Each row of a before or after table is a point. One or more steps were done to the points. Then noise was added and the rows were shuffled. The steps act on columns, c1 being the first. Write out the steps. A step turns or swaps two columns, mirrors them in a line or flattens them onto one, adds a multiple of one to another, or multiplies or shifts one. Angles are multiples of 10 degrees, from the lower column toward the higher: turns from -170 to 170, lines from 10 to 170 but not 90. Use the fewest steps. Two steps may share a column if one is a turn and the other turns, adds or multiplies; they go together, in the order done. Otherwise the lowest column goes first.

Before:
[[   0  -39]
 [  -7  -22]
 [-104  -19]
 [   4  -63]
 [ -89   42]
 [  27  -46]
 [  -9   -6]
 [  13   35]
 [  24   12]
 [ -38   51]
 [ -70   10]]
After, 11 rows:
[[  -2  -19]
 [  -2  -26]
 [-103   -6]
 [  21    3]
 [  -6   -4]
 [  -5   -3]
 [ -72    5]
 [  14   14]
 [ -39   20]
 [ -87   18]
 [  27  -19]]
Steps: multiply c2 by 0.4

Before (9 x 6):
[[  -3 -116   50  -43   12  -22]
 [ -31   27   -2    6  -45  -53]
 [  72   17    8  -20   74   66]
 [  -2   -7   25   43   31   -8]
 [   6  -70   54   54  -23  -14]
 [  28  -24   14   -5    5  -34]
 [  17  -74  -14  -13   24  -57]
 [ -45  -84  -16  -62   -9   13]
 [  67  -36   37   75    2   22]]
After, 9 rows:
[[   9  -73   53   54  -38  -16]
 [  32   17    8  -15  118   92]
 [   2   -5   29   46   48   -7]
 [ -44  -82  -14  -67  -12  -12]
 [  -1   26   -6    5  -77  -62]
 [  47  -73  -14  -15   39  -39]
 [  11 -110   52  -42   16  -20]
 [  40  -22   12   -7    9  -13]
 [  52  -37   38   75    4   45]]
Steps: turn c1 and c6 by 30 degrees; multiply c5 by 1.6

Before, 14 rows:
[[-109  -43  -10   41  -18  -24   -3   45   19  -43   21]
 [ -38   59  -45  -16  -77  -43   33  -22   62   -8    1]
 [-121   22  -33  -16   22  -43  -42  -17    6   13   18]
 [  -1   21  -36   88   38  -11  -21  -34   14   50    6]
 [ -90  -35  -50  109   -2   32  -30  -40   23    1   -7]
 [   1   13   19  -24    8    1   37   -4   38  -42    6]
 [ -55  -73    6   39  -49   61  -45   33   38   16  -17]
 [ -26  -38   18   37  -57  -49   -1  -52  -12  -77  -32]
 [  -7   -5   17  -21  -78   65   56    2  -40  -83   35]
 [ -66  -44   58   -1    3   -1  -14  -43  -43    5   42]
 [ -39  -45  -35   16  -63   77   56    8  -32   12  -44]
 [  -9   43  -38   48    3   27  -15   40   12  -23  -27]
 [ -31   31   76    3   37  -38  -25  -54   51   -7  -89]
 [  -7   55   71   64  -17  -27    9   12   47  -28   20]]
After (14 x 11):
[[-24   0  48   2 -15   5  39  -2  38 -42   7]
 [ 89 -21  -4  -3 -37 -13 -22 -35  11  51   4]
 [ 42   6  38  53  88  60 -44  33  38  16 -19]
 [-17  -6  -6 119 -31 -45 -41 -17   6  13  18]
 [ 47  21  -9  10 -35  25 -16  40  12 -25 -22]
 [ 16  31  -5  38  71  80  53   8 -34  11 -42]
 [ -5 -23  90  64  34   0 -17 -43 -44   1  38]
 [ 65  40 102  11 -39 -27  11  13  49 -29  20]
 [110 -15 -20  90  31  31 -27 -40  25   2  -8]
 [-15  95 -14  36 -12 -41  31 -19  62  -4   2]
 [ 44  -6  19 111  45 -24  -2  45  18 -40  19]
 [ 34  31  49  26  66 -47   1 -50  -9 -80 -30]
 [-17  62  49   7  40  63  57  -3 -40 -82  32]
 [  6 -14 108  30 -48 -38 -28 -51  51  -6 -89]]
Steps: turn c1 and c4 by -90 degrees; mirror c2 and c5 in the line at 150 degrees; shift c3 by 30

Before:
[[ -82  -11   61   84  -40  -31   -6    2   13   50   -6   36    9   39
   -33   -5  -21   65]
 [ -65   20   17  -30  -29  101 -113  -24  -33   93  -47   71  -13   37
    57   29  -89   15]
 [   6  -10   60  -42   27   72  -46   24   27  -26  -86   -8  -83  -62
   -36   49  -26  -23]
 [  21   44  -37   27   53   19    9   26   22  103  -45  -29  -23  -50
    65    1   11   47]
 [  11   65   67   41   44   42   -2  -33   56    4   16   49    6   -1
    -6   32    3  -22]
 [ -98   23  -29   45    6   27  -61  -57  -12    4    4  -52  -88  -35
    40   -6  -65    2]
 [  26   65   45  -12    5   29    5   71  -54   21   18   25  -80  -44
   -43   13  -23   60]
 [  25   31   56   11  -11   23  -89   14  -51    0  -77  -12  -39   38
    29  -30   46    3]
 [ -55  -44  -27  -21   32    8  -64  -59  -36   71   20   26    6  -18
     1   22   -1   52]]
After:
[[ -51  -48  -24  -20   32   10  -68  -59  -35   58   21    8  -43  -20
     1   20   -2   -6]
 [  23   61   48  -16   10   33    4   69  -58  -27   17    8  -75  -39
    -5   11  -27   98]
 [ -80  -11   70   84  -35  -30   -5    0   13   48   -5   18  -27   37
    -8   -6  -26   23]
 [  10   64   64   46   41   44    2  -35   58    7   14   33    5    1
   -10   32   -1  -31]
 [-101   24  -31   49    1   25  -62  -57  -12  -49    7  -72  -73  -38
     2   -5  -65   59]
 [  10   -7   65  -37   22   70  -49   22   22  -74  -86  -27  -43  -56
    -8   52  -25   49]
 [  19   42  -48   24   57   18   11   27   24   62  -46  -53  -86  -49
     3    1    4  -22]
 [ -66   19    7  -27  -25   98 -112  -23  -33   64  -43   55  -72   40
     1   26  -89  -51]
 [  26   33   49   12   -8   24  -90   10  -54  -22  -80  -32  -34   41
   -12  -31   41   26]]
Steps: flatten c3 and c15 onto the line at 170 degrees; turn c10 and c13 by -40 degrees; add -1 times c10 to c18; shift c12 by -20
